Each row of a before or after table is a point. One or more steps were done to the points. Then noise was added and the rows were shuffled. The steps act on how far a point lies along the listed directions, d1 being the first. What was done? A step turns or swaps two directions, mirrors them in a line or flattens them onto one, adds a multiple of one to another, or multiplies one. Angles are multiples of 10 degrees, from the lower direction toward the higher: turns from -170 to 170, lines from 10 to 170 but not 90. Use the fewest steps. Two steps may share a direction if one is a turn and the other turns, adds or multiplies; they go together, in the order done. Otherwise the lowest direction goes first.
(in the rows, 128 means zero)

Directions:
(1): [166 107 147]
(2): [156 161 108]
Before:
[[166 202 106]
 [114 109 145]
 [ 86 121 118]
 [159  88 154]
 [187 119 159]
 [141 185 108]
 [ 65 129 129]
 [161 124 142]
 [ 90 122 108]
 [133 107 152]]
After (10 x 3):
[[167  95 150]
 [147 114 147]
 [108 140 107]
 [107 153 132]
 [ 98 156 115]
 [108 135 100]
 [147 118 147]
 [132 126 134]
 [167 103 167]
 [104 153 125]]
Steps: flatten d1 and d2 onto the line at 170 degrees

Directions:
(1): [107 112 117 133 156  67 154 121]
(2): [140 166 126  77 149 122 124  91]
(3): [153  89 101 108 120 109  80 127]
(4): [121  82 119 112 131 163 161  93]
Before, 12 rows:
[[132 121 129 139 103 151 116 130]
 [132 222 154  93 144 185 138 113]
 [137 120 123 155 103 132 123 123]
 [139 189 130  54 150 140 139  90]
 [104 129 129 144 129 113 159 111]
 [ 99 132 137 154 152  87 157 125]
 [105 108 135 144 135 150 185 117]
 [ 73 104 145 157 132 113 190 118]
 [114  86 136 122 138 131 184  94]
 [ 75 125 135 163 127 127 174 160]
 [120 128 137 150 113 188 137 127]
 [144 121 124  85 123 161 134  96]]
After:
[[134  69 101 110 137 120 134 107]
 [118 115 131 154 108 136 133 136]
 [173 123 114 103  98 186  47 149]
 [139 116 133 111 109 183 142 114]
 [127 114 108 113 129 102 119  98]
 [134  81 121  94 138 124 154  82]
 [124  76 111 156 111 147 115 137]
 [165 159 126  71 108 192  91 120]
 [112  71 104  94 140  77 123  90]
 [125 123 124 159 110 117 139 123]
 [110  85  91 109 137  75 113 137]
 [130 128 116 106 156  77 110 100]]
Steps: turn d1 and d2 by 50 degrees; multiply d3 by -1

Directions:
(1): [126 160 122 116 131  71 158 100 150 131 169]
(2): [107 156  72 126 114 104 117 173 102 144 116]
(3): [ 93  94 143 163  95 112 178 148 126 117 125]
(4): [124 142 154 112  74 122  86 149 149  94 149]
Before:
[[137 143 133 143 135 132 103 136 117 118 127]
 [130  92 119 152 149 244  87 146  85 148  74]
 [144 102 146 120 162 143 164 104  94 129 111]
 [133 133  93 136 171 104 178 109 128 158 124]
 [116 148 138 121  88 129 104 144 136 130 135]
 [114 123 167 135  84 104 134 128 143 119 140]
 [122 102 124 118 132 161  86 157 112 104 100]
 [160 110 136 124 154 199  68 125 117 115  93]
 [ 94 106 125 167  93 103 159 143 131 118 130]
 [156 169 116 117 189  98 144  86 133 178 151]]
After (10 x 11):
[[108  81 121 134 141 154 126 155 103 111  94]
 [158 128 166 118 138 127 134  85 170 115 152]
 [102 118 123 162 111  87 177 118 139 127 143]
 [135 135 132 149 143 133 116 136 113 123 120]
 [104 147 114 133 106  81 146 142 120 150 130]
 [113 144 100 133 132 127 140 136 109 163 110]
 [137 119 180 101  97 136 120 125 120  91 138]
 [176 163 170  97 151 133  82  86 159 138 158]
 [107  65 165 172  99 229 105 157 106 115  89]
 [128 101 131 141 114 189  74 166 110 105  82]]
Steps: turn d1 and d3 by -30 degrees; turn d2 and d4 by -110 degrees

Directions:
(1): [152 147 150 112 135 172  99 156 106  84 179 164 140 108 133 158 117 150]
(2): [ 88 103  93 110 124 124 106 134 145 123 121 151  91 137 166 182  85 101]
(3): [133 140 123 150 143 158 144 100 146 130 113  77 182 117 161 187 129 132]
(4): [150  71 153 135 146 109 162 155  94 166 131 139 115 121 115 182 152 137]
(5): [112 117 118 116 140 146 140 124 116 121  85 123 102 114 138 116 106 221]
(6): [120 176 180 143 115 108 113 125 118 142  70 158 125  85 118 149 108 114]
Before, 13 rows:
[[158 144 140 158 109  94 123 126 151 149 180 133 157 152 101 112 174   7]
 [146 113 138 126 132 133 140 136 110 140 116 114 123 113 112 129 143 154]
 [109 118 132 134 150 118 152 118 118 154  80 106 104 139 117 114 145 172]
 [120 126 126 114 127 102 135 139 106 127 115 154  99 128 118  83 127 159]
 [142  96 132 126 147 137 154 135 107 139 112 124 119 126 121 128 145 173]
 [131 117 124 118 145 123 138 116 124 139 119 101 114 126 135 102 129 186]
 [102 119  96 115 132 139 139 129 134 137 104 117  99 134 138 139 116 144]
 [142 125 136 138 122 137 141 127 113 130 140 117 143 132 115 123 145 138]
 [113 112  93 113 124 133 134 127 130 115 112 120  98 143 133 113 116 166]
 [116 148 162 143 125 123 126 106 115 141  69 145 125 105 123 133 133 171]
 [113 121 119 112 125 115 112 122 141 126 152 144 118 144 136 122 121 111]
 [115 139 101 128 153 152 136 122 137 125 112  97 129 124 133 111 130 173]
 [138 126 122 130 139 125 142 117 133 131 146 114 142 147 114 105 135 131]]
After, 13 rows:
[[122 129 100 112 137 131 119 147 130 120 157 132 102 145 109  71 141 134]
 [137 136 126 133 123 100 128 133 129 132 160 136 146 143 123 114 151  71]
 [140 110 101 125 143 136 147 116 139 123 163 101 146 161 121  99 139 147]
 [149  82 120 121 137 114 149 146 112 144 151 131 111 156 106 102 163 118]
 [143  99 110 131 125 144 150 129 115 125 159 107 136 154 117 107 152 152]
 [142 129  95 162 154 177 168  82 163 129 109  37 195 129 170 166 142 173]
 [142 107 118 110 131 100 124 131 128 138 176 119 108 155 115  71 148 121]
 [118 116 122 128 134  99 135 129 126 153 130 123  99 166 101  80 161 108]
 [101 146 127 118 115 112 120 139 130 144  99 156  88 124 115 131 114  95]
 [113 146 138 126 128 124 113 109 143 131 124 134 141 119 147 157 113 113]
 [124 134 115 118 108 109 113 135 130 120 137 148 104 147 116 110 126  91]
 [124 136 154 135 114 105 114 123 117 140 115 162 113 131 104 101 148 123]
 [150  96 119 120 129 126 144 140 115 141 149 112 118 137 103 107 157 129]]
Steps: turn d1 and d4 by 20 degrees; add 1.5 times d2 to d6; turn d3 and d5 by 110 degrees

Directions:
(1): [126  90 162 146  91 116 142 103 140 133 116 160 178 115  66 152  97  89
 159 120 126 124 148 103]
(2): [172 190 103 133 116 162 134 119 114 117 125 148 133 125  91 104 147 108
 154 166  73 145 148 159]
Before:
[[153 118 173 179  68 130 160  84 149 133 114 177 211 120   7 143  92  59
  197 154  99 143 184 118]
 [102  83 151 136 119 103 136 126 127 115 140 128 141 114 112 165  98 121
  115 109 155 108 115 105]
 [127 134 121 120 154 121 119 126 139 124 141 120 112 132 167 130 137 139
  129 112 147 128 123 138]
 [135 147 100 112 154 137 136 116 113 124 133 109 100 131 145  95 140 132
  116 135 126 137 128 145]
 [ 99 105 146 114 144 114 121 137 129 143 130 100 112 135 192 142 114 173
   87 119 177 128  90 113]
 [ 96  70 162 125 123  82 131 146 135 130 111 105 150 134 160 151 103 151
  126 103 170 101 127 102]
 [112 115 124 135 142 118 118 153 124 138 123  98 112 132 183 132 141 147
  116 104 164 124 104 130]
 [107  76 136 118 150 105 116 145 141 132 134 121 120 154 169 141 119 153
  108  99 171 112 100 104]]
After:
[[148 142 127 133 126 132 132 106 140 122 133 148 142 124 112 131 128 105
  157 126 119 134 145 140]
 [171 185 125 134 104 162 138 108 113 127 118 152 147 123  95 117 128 118
  145 178  83 153 135 151]
 [175 171  98 127 129 158 126 130 120 116 130 156 131 149 106 106 147 119
  152 159  84 139 135 152]
 [156 158 121 153 103 147 134 129 116 131 113 141 151 120 102 120 144 100
  163 143 100 142 140 149]
 [127 102 137 127 121 121 149  93 125 129 123 135 146 119  93 122 107 100
  139 121 131 130 142 117]
 [166 190 101 119 128 145 133 148 104 108 114 116 127 138 141  99 155 146
  146 167  84 133 146 167]
 [143 172  97 123 144 144 127 141 102 101 151 116  99 123 140 119 145 140
  109 150 109 128 115 156]
 [ 80 104 127 120 192 101 111 171 147 137 149  54  66 161 245 120 140 201
   67 104 208 123  91 129]]
Steps: turn d1 and d2 by -160 degrees

Directions:
(1): [120  93 101 105  93 117 104 157 111 120  71 181 111 122 126 106 148 108
 131 151 125  78 129 103 154 138 126 148 125  78 104 126 146 150  94 113
 102 134  82 102 149 172 131  70 164 157 125 168]
(2): [ 80 111 148 124 123 125 147  75 159 178  88 144 104  99 133 130 135 129
 139 108 128 167 189 165 101 117 133 131 144 165  95 106 143 105 140 167
 154 124 126 130 110 108 153  55 171 142 144 140]
Before (8 x 48):
[[102 128 124 129 123 100 149 116 131 148 106 156 121 112 118 119 137 138
  121 127 143 125 169 132 120 120 118 118 148 125 106 138 129 111 141 139
  122 125 119 123 118 118 127  80 150 141 127 135]
 [158 136  95 125 116 123 106 172 105 100 134 126 127 140 122 114 126 138
  127 129 116 118  92 107 153 145 141 117 130  80 152 129 106 155 123 108
  120 139 119 121 141 148 117 165 124 104 111 132]
 [174 143 113 140 147 144 124 167 131  86 166 121 160 163 119 134 125 143
  120 145 131 111  76 115 146 125 112 111 127 109 172 133 115 147 117  99
  113 139 134 134 127 124 118 202  93 111 134  93]
 [ 76 106 155 117 118 131 144  67 153 195  77 148 111  90 143 135 145 142
  142 113 124 161 194 177  92 122 149 143 144 172  95 107 148  95 148 168
  159 104 120 135 108 111 163  38 185 144 144 128]
 [128 136 133 147 138 122 153 100 155 133 146 120 138 121 129 136 111 132
  125 100 118 141 124 149 106 126 129 118 125 161 140 151 117  97 157 129
  143 105 161 138  98  90 119 148 112 104 128 112]
 [136 150 145 139 157 137 155  99 139 118 169  81 136 128 118 142 107 144
  120 112 119 155 127 139  94 115 124 120 104 150 143 122 112 109 167 123
  143 127 150 156 111 104 137 166  89 111 134  93]
 [ 43 100 175 136 114 118 153  26 181 202  71 140  89  92 135 127 115 132
  139 104 118 191 238 175  76 106 127 141 151 194  69  91 166  84 148 193
  190 131 139 144 105  94 183   7 198 148 153 128]
 [118 107 127 112 112 125 127 133 118 109 118 131 142 134 120 127 124 116
  123 148 136 121 110 109 141 131 139 131 131 106 131 114 117 135 122 123
  129 127 114 122 139 132 126 128 129 143 131 148]]
After, 8 rows:
[[104 112 145 119 125 131 143 104 136 129 120 119 137 129 122 133 118 123
  128 133 136 150 130 132 124 127 141 126 140 133 128 109 115 115 138 140
  149 125 130 131 126 107 132 121 133 137 138 139]
 [110  68  93 100  63 106  77 174  99  93  37 203  95 131 125  85 137  99
  126 182 113  30 134  59 168 141 115 171 119  39  83 128 174 165  67  93
  100 150  60  93 172 205 144  30 188 177 119 180]
 [123  83  95  95  82 122  93 157 103 132  59 193 116 113 135 108 160 117
  134 162 119  64 127 108 153 145 140 166 123  77 105 122 153 144  95 106
  101 114  72  99 149 183 133  55 177 157 123 160]
 [155 122 101 138 120 117 129 153 127  99 136 143 143 138 123 121 116 121
  127 128 118  83  90 105 143 140 125 128 115 106 148 167 119 124 130  92
  105 112 133 123 122 129 105 154 105 112 113 127]
 [111 127 114 125 116  96 138 135 121 141 100 162 123 119 120 115 140 133
  119 136 139 100 159 112 129 127 117 124 144 107 107 137 129 123 126 131
  109 128 109 118 128 131 117  77 148 142 128 142]
 [156 154 142 151 165 149 150 126 159 116 176 100 155 153 126 146 122 155
  124 126 132 155 109 145 118 118 114 101 141 154 165 126 114 121 143 130
  142 132 159 148 109  92 131 191 102 102 151  75]
 [160 138 110 125 138 134 125 154 106  78 161 107 139 142 111 128 112 130
  114 141 114  95  87  98 131 128 118 130  92  91 149 134 116 140 135  82
  108 134 122 137 136 145 126 177  88 120 125 115]
 [131 146 128 143 134 128 138 109 141 143 147  97 122 125 129 136 117 150
  135  97 115 184 138 155 117 129 145 105 143 146 147 117 108 120 155 151
  160 131 149 142 105  96 135 151 127  91 131 116]]
Steps: swap d1 and d2
